Rows are points. Examples show where two turns around zero, p and q, send a point. Where does a point land after both, in the order given? Backwards means that the second turn is done in reverse. Each puzzle has new turns, and all numbers are rounded.

Turn p:
-2.2  2.8 -> -0.4  3.5
1.5  -3.9 -> -0.7  -4.1
0.7  1.0 -> 1.1  0.5
Turn q:
0.0  4.5 -> 3.8  2.3
-1.0  -2.4 -> -2.6  -0.4
1.0  -2.0 -> -1.2  -1.9
Where do these land?
q, then p backwards: -1.2  -0.4 -> -1.2  0.2
p, then q: -0.3  3.3 -> 3.3  0.3
q, then p: -0.4  1.8 -> 1.8  0.4
q, then p: -2.5  -3.2 -> -3.2  2.5
p, then q backwards: 4.3  -1.4 -> 4.5  0.8

Turn p:
-0.7  -3.1  2.1 -> 0.8  -2.0  3.1
2.1  -0.3  -1.4 -> 1.6  -0.6  -1.9
0.7  -5.2  -2.0 -> 1.5  -5.4  -0.2
-1.2  4.5  2.2 -> -1.7  4.8  0.8
0.3  3.6  0.5 -> -0.6  3.5  -0.9
-1.2  0.5  -1.3 -> -1.6  -0.3  -0.8
Turn q:
-3.2  3.2  -0.5 -> -3.4  2.4  1.8
0.8  1.9  -3.2 -> 0.1  3.5  -1.6
1.2  -5.9  2.3 -> 1.9  -5.9  -1.7
0.1  0.4  0.5 -> 0.2  0.1  0.6
1.1  0.4  1.0 -> 1.2  -0.1  0.9
Where do these land?
p, then q: 0.2  -2.7  2.2 -> 2.1  -2.5  1.2
p, then q: -0.1  5.6  -1.4 -> -2.8  5.0  0.3
p, then q: -1.8  0.9  -1.6 -> -2.5  0.1  -0.6
q, then p: -1.4  -1.9  2.3 -> 0.3  -2.4  2.2
q, then p: 3.2  -1.9  -1.5 -> 2.0  -1.0  -3.3

Turn p:
5.8  0.1  1.2  0.8 -> 2.9  -4.6  -1.4  2.2
-2.3  4.3  2.1  -1.7 -> -1.9  0.2  5.2  0.8
0.8  -2.7  -0.6  -1.5 -> -0.6  -1.2  -2.2  -1.9
-2.7  0.3  0.7  2.0 -> -1.1  2.8  0.3  1.6
-1.6  -1.9  -3.3  0.4 -> 0.7  2.7  -1.8  -2.5
Turn q:
4.6  -0.6  -0.8  -0.8 -> 3.9  -0.5  2.4  -1.2
5.3  2.3  -0.6  1.2 -> 4.3  2.6  1.4  -2.7
-3.7  -0.8  2.6  -0.5 -> -4.1  -1.7  -1.3  -0.2
-3.1  -1.5  -0.2  1.4 -> -3.1  0.3  0.1  2.1
-3.2  0.7  -0.9  -1.3 -> -1.2  -0.7  -2.7  1.9
Where do these land?
q, then p: -4.2  2.1  2.9  1.3 -> -0.8  4.0  2.2  -3.3
q, then p: -3.1  4.0  0.5  -0.1 -> 2.4  2.7  1.5  -3.2
p, then q: 1.8  -1.8  -4.0  1.4 -> 4.9  -0.1  0.3  0.5
q, then p: 2.9  -1.6  3.5  -3.2 -> -3.1  -3.3  -2.8  -2.3
q, then p: 2.2  -0.3  -1.2  1.6 -> 0.2  -1.9  1.3  1.9
q, then p: 0.5  -0.1  0.2  -3.2 -> 0.4  -0.9  -2.8  -1.3
p, then q: -0.1  -2.3  -2.0  2.1 -> 3.0  1.5  -1.1  1.1
